Rows are points. Each copy is the shape, with its points in the same order, turned, moved and blurred by noise. Is it also mirrored, or only turned?
(in the rows, 128 means zero)

Shape, 8 rows:
[[107 196]
 [138 136]
 [ 85 109]
 [ 89  85]
 [120 174]
 [121 159]
 [116  52]
 [103 117]]
Copy 1:
[[ 67 189]
 [121 156]
 [ 91 102]
 [107  89]
 [ 84 173]
 [ 91 162]
 [139  68]
 [ 95 114]]
Copy 1 is: only turned
Copy 2:
[[ 37 166]
 [ 97 117]
 [137 155]
 [157 146]
 [ 59 144]
 [ 69 143]
 [182 112]
 [115 149]]
Copy 2 is: mirrored

Shape (9 x 3):
[[181 129  99]
 [119  56  95]
 [ 93 100 141]
 [138 137 195]
 [172 132 145]
 [107 144 186]
 [ 99  80 144]
 [162 215  92]
 [181 163 160]]
Copy 1, 9 rows:
[[160 130  80]
 [104  56 109]
 [ 88  95 151]
 [143 141 179]
 [157 127 124]
 [117 146 176]
 [ 94  77 156]
 [128 201  67]
 [177 165 133]]
Copy 1 is: only turned
Copy 2:
[[161 144  85]
 [121  63  61]
 [101  81 125]
 [146 107 184]
 [162 129 125]
 [111 106 179]
 [108  61 123]
 [127 218 117]
 [166 153 155]]
Copy 2 is: only turned

Shape:
[[145 142 111  99]
 [123 131 110  75]
 [170 177 115 176]
 [162 113 182  81]
 [167 146 117 163]
 [182  82 200 175]
 [ 72  79 133  85]
 [100 109 164 120]
 [108 123 180  72]]
Copy 1:
[[171 130 134 145]
 [162 117 153 164]
 [161 190  70 123]
 [137 127 179  92]
 [144 164  78 118]
 [ 71 147 105  47]
 [ 96  91 169 189]
 [ 93 138 157 150]
 [117 136 200 132]]
Copy 1 is: mirrored
Copy 2:
[[109 140 112 116]
 [ 99 131 106  82]
 [169 156 105 180]
 [ 93 114 185 113]
 [153 129 115 168]
 [155  61 189 181]
 [121  74 119  37]
 [151  95 154  84]
 [116 119 176  61]]
Copy 2 is: mirrored
Copy 3, 9 rows:
[[186 162 126 114]
 [201 148 146 117]
 [117 199  85 136]
 [161 130 124  40]
 [128 166  85 133]
 [ 82 109  70  59]
 [185  83 180 114]
 [136 115 159  98]
 [166 125 173  57]]
Copy 3 is: mirrored

Shape, 8 rows:
[[136  89 108  77]
 [105 102 114  77]
 [153  76  74 103]
 [148 113 102 188]
 [172 184 144 163]
 [ 81 131  77 139]
 [ 99 153  98 133]
 [171 114 181 191]]
Copy 1 (8 x 4):
[[169 166  86 109]
 [140 186  90 106]
 [174 137  62 100]
 [117  69  98 153]
 [129  77 173 104]
 [ 81 131  76 100]
 [ 81 124 105  89]
 [129  88 164 192]]
Copy 1 is: mirrored
Copy 2 (8 x 4):
[[113  83  87  88]
 [ 90  99 103 101]
 [130  72  49 110]
 [174 131  84 168]
 [181 200 100 112]
 [ 94 132  83 170]
 [ 98 156  92 144]
 [219 145 146 131]]
Copy 2 is: only turned
Copy 3:
[[120  92 133  77]
 [ 92 107 114  84]
 [164  75 109  79]
 [180 106 111 166]
 [188 182 150 150]
 [116 129  54 133]
 [130 149  91 124]
 [168 112 196 197]]
Copy 3 is: only turned
Copy 4:
[[147 109 116  99]
 [116 108 105 105]
 [182  94 113 123]
 [160 124 148 205]
 [139 209 159 184]
 [116 107  78 180]
 [116 147  88 169]
 [133 154 218 187]]
Copy 4 is: only turned

Shape (9 x 6):
[[195  97 185  86 106 165]
 [ 94 147 160 121  88 176]
 [106 155 138 100 128 167]
 [110  82 132  87 132 149]
 [155  84 113 131  84 121]
 [127 107  70 149 198  94]
 [ 61 136 107 180 194  77]
 [128  90 186 109  81 163]
 [ 94  97 110 195 146 158]]
Copy 1, 9 rows:
[[197  87 181 119  77 123]
 [100 148 179 120  91 168]
 [118 134 146  97 118 165]
 [105  72 155 120 136 127]
 [135 100 123 176 105 106]
 [127 109  89 156 222 113]
 [ 83 168 140 153 238 109]
 [128  96 200 135  73 131]
 [101 128 160 195 173 160]]
Copy 1 is: only turned
Copy 2 (9 x 6):
[[186 130 152 119 161 205]
 [116 196 101 170 135 173]
 [ 91 166 132 134 161 163]
 [133 125  90 141 189 155]
 [180 116  81 133 114 142]
 [105  74 124 151 149  52]
 [ 91 133 116 211 150  29]
 [169 167  93 162 152 195]
 [102 101  94 213 118 135]]
Copy 2 is: mirrored
Copy 3, 9 rows:
[[179  44 165 102  84 159]
 [ 89 141 142 123  89 187]
 [120 137 129 112 124 178]
 [123  85  96 117 126 134]
 [156 107 100 136  68  94]
 [168 147  87 166 181  79]
 [ 91 179 115 182 191  78]
 [106  69 140 118  67 153]
 [105 143  99 207 119 128]]
Copy 3 is: only turned
Copy 4, 9 rows:
[[165 112 172  61  49 142]
 [128 122 170 126 109 198]
 [132 132 141  99 135 177]
 [122  73 124  92 115 147]
 [163  93 126 140  52 137]
 [ 96 116  56 143 113  77]
 [ 74 114 102 184 166  92]
 [150  81 185 102  74 172]
 [ 49 113 118 165  82 150]]
Copy 4 is: mirrored

Shape, 13 rows:
[[ 98 112 152 136  95 106  67 124]
 [175  87 116 140 119 112 182  77]
 [159 113 149  79  84 185 102 121]
 [205 190 149  63  91 151 149 109]
 [122 164 146 128 174 170 146  80]
 [109 159 146 150 116  89 165 185]
 [140 113  58 124 199 173 133  97]
 [111 148  41 127 204 100 155  98]
 [166  97 141 125 163 136  91 189]
 [158 182 123 134 112 166  84 173]
 [143 123 123 105 166 178 126 142]
 [102 145 133 124  91 153  83 171]
 [189 168 102 142 126 109 138 180]]
Copy 1, 13 rows:
[[ 88 124 145 161  77  95  73 141]
 [121  91 136  82  77 108 194 139]
 [129 101 168 105  73 179  77 166]
 [174 165 207  71  80 176 126 119]
 [104 141 138 144 143 184 169 120]
 [170 117 188 175 132  68 130 127]
 [142  92  57 110 153 172 151 126]
 [152 110  64 121 169 120 162  61]
 [150 119 129 116 151 102  83 207]
 [191 161 143 157  94 145  79 162]
 [149  98 128 123 144 169 116 158]
 [148 121 151 180  90 125  61 146]
 [219 152 145 116 115  99 127 149]]
Copy 1 is: mirrored
Copy 2 (13 x 8):
[[113 170 160 128 113  65  86  90]
 [203  91 126 150 170 128 115  73]
 [158 154 183  64 120 152  77 119]
 [214 163 135  64 141 136 138 167]
 [133 181 106 137 182 165 138 116]
 [109 108 121 172 102  86 149 161]
 [132 127  48 116 191 169  70  86]
 [117 115   7 130 190 102 112  99]
 [116 125 138 148 155 124  40 175]
 [142 183 106 121  81 134  74 173]
 [118 139 112 110 168 167  78 143]
 [101 154 135 110  81 111  81 135]
 [173 121  85 140 118 102  89 183]]
Copy 2 is: only turned
Copy 3 (13 x 8):
[[121 119 161 140  95  82 106 112]
 [116 106  62 115 129 166 181  88]
 [166 117 191  89 119 164 151  98]
 [154 206 157  83 149 200 152  78]
 [115 125 142 110 219 120 156  65]
 [105 183 121 145 150  96 163 174]
 [155  76  93  50 208 106 149  96]
 [103 124  50  49 207  76 128 108]
 [189 108 132 133 158 131 115 173]
 [199 177 171 106 156  92 142 123]
 [161 107 150  87 192 134 146 127]
 [151 142 189 108 124  80 141 140]
 [182 192  91 110 153 118 153 151]]
Copy 3 is: mirrored

Shape (15 x 9):
[[ 96 137 133 123 135 240 138 115 163]
 [ 96 132 142 139 135 138 159 170 163]
 [ 85 127 120 157 137 114 106 127 164]
 [153 139 141 126 126 102 113 140 164]
 [128 141 140 167 118 129 131 151 160]
 [104 141  86 128 115 108 117 119 132]
 [105 145 132 140 143 105 109 140 112]
 [ 94  99 138 130  95 105 107 121 125]
 [ 84 129  79 137 138 131 131 138 165]
 [ 89 143  85 135  83 125 122 112  82]
 [104 140 136 140 127 137 115 110 142]
 [ 85  84 136 146 133 185 144 135 139]
 [152 142 126 134 138 132 107 114 149]
 [120 137 141 127 112 104 114 126 162]
 [ 95 146 124 156 130 110 198 112 164]]
Copy 1:
[[174 196 142 124 131 203 145 104 185]
 [102 140 155 126 168 159 152 133 154]
 [109 145 130 164 156 114 134 118 180]
 [116 106 141 145 161 126 103 105 129]
 [111 123 149 169 160 146 141 123 140]
 [102 140  83 140 134 111 130 121 146]
 [114 153 127 141 143  92 133 133 127]
 [100 111 128 139 101 104 145 125 168]
 [108 155  87 136 165 139 137 137 179]
 [100 158  77 147  75 115 155 140 132]
 [117 152 135 151 124 123 140  97 156]
 [157 146 150 130 131 145 188 136 187]
 [145 131 118 145 149 127 113  92 129]
 [ 93 122 136 144 137 122 114 101 145]
 [ 71 143 116 140 176 149 185  86 147]]
Copy 1 is: mirrored
Copy 2 (15 x 9):
[[ 80 124 146  92 127 213 160  93 162]
 [109 125 121 131 110 143 186 146 172]
 [100 126 111 152 129 116 122 122 179]
 [170 134 128 125 122 107 136 127 163]
 [143 135 127 162 119 150 153 134 171]
 [113 137  80 127 121 119 116 129 131]
 [118 148 124 147 133 114 124 154 132]
 [113 105 126 149  85 113 114 140 126]
 [ 95 123  78 121 136 137 143 122 162]
 [103 150  77 153 113 152 102 139  90]
 [103 142 139 131 124 136 126 119 147]
 [ 78  89 140 138 119 174 173 119 138]
 [155 139 135 117 140 131 117 109 145]
 [137 142 125 128  98 115 123 125 167]
 [104 161  94 159 107 116 188  89 162]]
Copy 2 is: only turned
Copy 3 (15 x 9):
[[134 152 103 133 157 249  84 147 161]
 [113 147 152 145 151 155 140 167 180]
 [ 94 132 129 127 146 115  91 142 180]
 [140 142 150 110 100 113 124 135 167]
 [129 151 157 153 121 135 107 144 180]
 [105 143  94 126 115 110 125 140 146]
 [108 158 138 118 144 109 114 133 127]
 [ 84 103 132 123 102 122 108 125 136]
 [105 136  88 133 154 126 113 164 182]
 [ 83 152  78 152 107 122 115 136 104]
 [100 151 134 119 126 141 100 113 152]
 [108 101 124 155 168 189 112 140 161]
 [149 152 127 110 117 136 101 114 161]
 [113 138 150 108  94 125 115 132 166]
 [ 92 168 124 152 132 140 160 110 204]]
Copy 3 is: only turned
Copy 4, 15 rows:
[[ 98  76 124 101  72 139 142  41 107]
 [113 120 162 137 108  92 160 107 142]
 [104 112 128 170 112  96 102 111 155]
 [156 147 150 125 114 108  98 132 156]
 [136 140 152 154  89 117 131 118 147]
 [108 135  90 141 110  95 104 142 129]
 [111 135 146 154 131 109 101 143 112]
 [102  97 126 137 113 124 103 171 155]
 [110 112  97 153 109  73 132 106 134]
 [ 75 133  81 139  92 122 111 175 101]
 [103 120 126 137 109 129 101 114 136]
 [103  61 129 142 103 136 159 103 127]
 [151 139 121 129 112 129  90 108 131]
 [124 134 140 127 108 107  96 134 165]
 [ 89 162 115 138 130 115 169 103 170]]
Copy 4 is: mirrored

Shape, 14 rows:
[[108  83  84 151 113 132  99 143 144  44 149]
 [177 152 162 158 199 121 104 168 110 145  83]
 [158 164 180 151 153 132  86 105 149 118  96]
 [151 186 135 167 145 136 153 138 141 151  57]
 [166  76 135  83 111 159 123 136  95 128  96]
 [112  84  73 156 148 178  87 138 170 120 174]
 [ 94  95  92 158 101 108 109 149 143 117 172]
 [153 149 139  97 143 215  53  72  58 131  91]
 [ 78  82  74 129  85 138  80 160  91  96 191]
 [ 63 109 122  89 115 124 119 174 164  98 169]
 [122 111  59  60 134  94 113 137 115 108 131]
 [172 110 134  99 121 146  85  73  88 149 134]
 [ 80  80 114 105 153 121 146 107  94 107 140]
 [221 190 163 131 170 176 140 111  89 128 116]]
Copy 1, 14 rows:
[[139  65 121  76 129 119 112 175 127  60 163]
 [ 99 154 154 134 217 161 182 184 120 142  96]
 [117 133 168 164 225 128 143 116 120  96 114]
 [117 157 128 169 176 144 218 137 165 113  82]
 [162 154 136 105 120 144 128 121  79 152 105]
 [166 119  79 116 179 144  87 179 159  94 188]
 [134  79 121 146 113 123 109 180 156 111 181]
 [146 230 164 138 166 170  89 122  66  63 106]
 [147  96 137 105  69 143  75 194 127  92 187]
 [117  84 149  89 112 127  89 124 191 131 171]
 [103 148 114  89  98  78  98 167 142 124 132]
 [134 175 145 163 149 113 101 123  62 127 150]
 [ 83 111  96 112 117 153  81 131 124 133 139]
 [106 210 149 141 205 156 213 116  79 105 149]]
Copy 1 is: only turned
Copy 2:
[[140 112  57 150 131 115  72  99 100  77 149]
 [165 147 128 157 193 179 114 142  99 198  69]
 [144 154 177 150 143 176  83 108 127 130  78]
 [114 144 129 144 164 195 165 140 123 147  68]
 [157 102 108 122  71 179  98 153  77 164 133]
 [152 126  59 189 107  97 101  78 152 136 151]
 [125 147  78 137 119  71 122 117 103 110 143]
 [121 101 159 133  80 215  67  53 113 227 116]
 [112 120  46 128  92  69  82  86  69 141 182]
 [116 124  92 115 139  77  89 159 121 120 188]
 [155 125  59  42 117 134 103 121 102 147 154]
 [166 133 145 110  58 171  91  80  97 174 121]
 [151  79 119 100 128 101 132 105  85 133 170]
 [164 169 154 166 141 249 137  92  82 193 115]]
Copy 2 is: only turned
Copy 3:
[[ 98  83  94  92 100 143  90 137 166  44 113]
 [148 147 199 141 144 149 133 194  69  94 129]
 [150 176 186 138  91 153 115 145 122  87 165]
 [153 164 180 160 115 138 200 174 132  84 127]
 [128 125 131 101  56 153 134 125  81 127  71]
 [ 69 106 103 116 122 181  87 167 183 114 114]
 [108  85  77 153 110 122  98 142 163  91 124]
 [ 99 232 138  77 108 183 135  93  77 128 118]
 [ 73  86  27 117 111 134  90 118 124  90 122]
 [ 75  68  86 112  63 111 122 164 142 106 174]
 [121 122  82  65  96  75 122 171 129 120  99]
 [149 175 121 107  93 151  95  99 104 152 106]
 [ 95  85 131  92 113  90 126  98 129 127 114]
 [199 168 177  95 133 201 173 140  88 130 144]]
Copy 3 is: only turned

Shape, 17 rows:
[[147 135 112  55 139 153 140  88 113 128  94]
 [102 114 138 167 179 129 100 116 112 108 142]
 [189 155 180  94 150 145 163  75 128 138 163]
 [123 127  95 108 139 134  93 153 141 143 166]
 [193 155 147 108 102 116 107  87  81 127  97]
 [160 173  77  97 105 148  84 144  93 131 106]
 [121 114  90 156 173 123 153 135  88 152 143]
 [ 60  97 108 175 143 176 116 106 134 168 160]
 [162 209 110 114 113 134 142 113 134 105  78]
 [116 159 206  59 184 120 159  51 145 137 167]
 [ 93 126 138 115 126 120 151 142  99 157 168]
 [ 98 106 138 135 181 201 105 155 115 159 159]
 [132  83  95 126 126 135 112 161 155 138 181]
 [109 124 104 147 144 167 117 115 114  96 129]
 [170 161 134  70 102 142 136 131 116 134  11]
 [136 160 108  91  86 150 146 157 112  88  80]
 [117 140 106 140 144 129 120 144 147 139 125]]
Copy 1, 17 rows:
[[145 153  85  44 157 149 125  98 109 121 107]
 [118  83 116 166 168 137 105 124 116  95 138]
 [195 125 120  77 183 135  95 146 102 181 155]
 [107 120 109 113 153  87 135 130 141  97 168]
 [180 175 131 103 120 125  85 123  73 126 102]
 [115 207 120  97 131 120 123 139 118  75 132]
 [112 108  79 148 144 165 162 138  82 118 152]
 [ 92  96  88 174 145 153 135  65 163 125 187]
 [130 204 102  93 162 136  96 167 127 135  82]
 [141  81 121  58 219 123  73 107  97 217 124]
 [ 91 113 132 105 136 133 136 124  98 156 164]
 [124  95 134 131 193 160 147  95 144  91 195]
 [113  95 100 112 124  87 159 134 158  98 194]
 [128 118  95 133 142 163 101 126 143  88 142]
 [153 203 141  57 139 142 162 119 120 121  38]
 [100 173 118  76 113 154 125 163 138 106  90]
 [114 140 106 138 161 108 146 137 136 117 127]]
Copy 1 is: mirrored
Copy 2:
[[153 123 115 112 149 177 171 102 107 147  87]
 [ 75  77 152 142 184 124 100 128 119 103 105]
 [192 145 173 123 148 152 110  91 105 124 147]
 [ 97 116  92 116 164 134  85 160 118 159 115]
 [167 137 145 123 112 132 118 109  69 111  53]
 [129 147  80 142 137 151 109 167  87 142  46]
 [101  81 117 181 181 102 127 129  90 149 121]
 [ 28  93 144 173 141 148 111 128 138 160 153]
 [165 169 109 158 142 136 144 130 139  94  58]
 [140 162 180  83 193 148 140  48 123 114 175]
 [ 92 134 131 131 160  95 142 145  88 144 154]
 [ 73  97 170 145 191 168 104 172 114 174 129]
 [105  78  95 123 140 122  80 167 132 166 148]
 [ 84  91 123 156 152 167 125 145 128 100 106]
 [183 149 139 114 122 139 196 141 131 146  13]
 [149 142  98 126 127 138 180 184 118 109  76]
 [103 115 114 150 165 117 114 143 145 145 100]]
Copy 2 is: only turned
Copy 3, 17 rows:
[[144 139  83  68 112 148 119  93 115 106 126]
 [138  87 119 171 168 122  74 115  64 120 127]
 [197 139 116 126 150 158 134  63 102  81 213]
 [156  83 106 137 126 109  76 144 139 156 162]
 [196 164 127 108  83 133 109 108  59 109 150]
 [152 152 106  94  89 128  79 185 108 136 153]
 [161  90  68 150 163 116 120 152  66 166 150]
 [120  61  81 187 150 172  81 100  92 183 147]
 [154 194 113 135 109 153 123 151 126  91 125]
 [148 129 135 117 186 133 129   7 126  91 194]
 [135  86 131 135 140 125 137 122  88 163 177]
 [149  58 100 125 186 179  53 134  91 163 165]
 [170  43  95 154 108 117  90 142 137 148 168]
 [123  95  97 146 139 150  83 140  89 112 127]
 [184 175 144  66  91 167 135 140 116 113  86]
 [133 134 140 101  83 154 137 174 123  98 122]
 [155 109 103 153 140 128 103 139 125 140 127]]
Copy 3 is: only turned

Shape, 16 rows:
[[118  87 176 127  94 136 116 136  86 100 108 191]
 [127 137 134 100  88 135 136 163 172 182 142  43]
 [ 78 164 128 147 157 142  84  92 180 197 143 154]
 [ 56 116 143  85 128 147 136  84 140 114  84 107]
 [155 182 158  59 139  78 137 185 131 145 144 191]
 [ 77  88 133 103 110 117 108 154  99  31 180  87]
 [ 93 100 164 139 130 102 104 181 123 153 111 110]
 [129 118 165 133  92  30 104  95  55 114  90 133]
 [120 142 106 145 105 181  89 183 102 132 107  76]
 [ 32 142 119 125 104 125 136 159 120  86 149  97]
 [133 152 137 145 157 119 152 159 148 133 118 151]
 [180 143 135  71 149  93 103 132  57 106 140  86]
 [ 87  70 134 121 136 166 150 138  72 220 196 108]
 [133 144 105 167 127 136  80 109 194 192 115 116]
 [146  97  66  73 118  23 167 105 184  98 168 163]
 [ 91 169 148 154 118  84 126  67 156  88 123  92]]
Copy 1 (16 x 12):
[[171 106 130 158  65 121 140 104 111 121  82 181]
 [148 136 124  65 118 119  74 151 179 139 152  69]
 [119 153 150 170 176 177  63 127 134 181 161 150]
 [100 158 119 155 137 142 127 149 155 120  58 108]
 [140 181 208  93  81  88 147 141 102 147 174 177]
 [134 101 120 181  86  59 159 112 215  70 126 120]
 [177  95 166 152 101 109  94 167 145 144 120 115]
 [170 132 155 173  97  23 121  90 103 176  59 127]
 [145 110  73 142  89  99  59 170 126  96 157 108]
 [101 123 108 182  82 101 141 161 200 141 140 103]
 [173 149 142 145 123 129 145 155 104 148 167 131]
 [136 142 162 124 115  21 114  98  95  71 137 102]
 [ 91  18 158 115 117 158 101  98 119 136 151  85]
 [171 148 104 134 187 142  47 137 133 173 160 137]
 [143 149 145  85 196  47 217 106 180 176 139 171]
 [152 198 115 191 144  95 128 103 169 165 113  87]]
Copy 1 is: only turned
Copy 2:
[[134 131 148 115  79 125 113 107 117 107 134 192]
 [ 85 122 155 109 160 129 148 217 177 170 157  85]
 [ 41 135 109 169 181 124 130  79 165 193 135 128]
 [ 64 111 141 108 163  76 132 123 155  74 107 128]
 [149 204 155 122 127  73 188 137 101 210 132 156]
 [111 120  62  68 130 105 142 186  97  69 184 170]
 [113  74 128 150 121 103 134 165 127 159 148 151]
 [183 121 143 129 118  54  59 111 106 120 180 127]
 [106 113  97 136 132 174 119 193 116 133 102  96]
 [105 125  90 134 191 110 143 186 128  79 148 174]
 [129 143 117 164 121 114 187 125 144 156 133 126]
 [144 155 121  77 119  88 136 150  53 142 162  65]
 [ 85  64 182  94 183 196 163 118  96 151 189 135]
 [ 78 123  97 155 147 140 114 115 203 197 134  87]
 [183 167  90  41 167  54 182 101 206 160 185 143]
 [ 96 158  91 161 158  62 112 128 173  85 181 102]]
Copy 2 is: mirrored
Copy 3 (16 x 12):
[[ 95 108 140  83  79 142 204 132  95 154 105 189]
 [ 85 120 142 146 122 121  54 105 199  99 155 161]
 [137 167 145 152 128 190 136   7 157 144 115 191]
 [ 72 137 148  92 155 159 184  80 147  57 132 169]
 [178 166 143  39 137 141  99 138 135 186 143 168]
 [ 35 127 123 119 145 127 189 150 149 143 133  74]
 [ 57 123 132 119 141 141 113 115 132 158  85 189]
 [ 92 161 157  97 109  57 157 105  46 123  81 153]
 [ 67 150 115 169  88 190 104 144 131 104 127 152]
 [ 45 169 145 150 171 149 174 138 149 133 153 143]
 [155 146 149 125 152 160 135 132 143 140  91 184]
 [126 130 116  82 117 124  92 127  74 115 115  80]
 [ 93  38  95 166 158 156 119  66 108 154 176 181]
 [137 164 129 173  93 152 107  44 181 112  84 186]
 [185 162  84  87 173  35 181 120 200 133 124 133]
 [105 185 200 150 145 108 169  78 142  99  94 122]]
Copy 3 is: mirrored
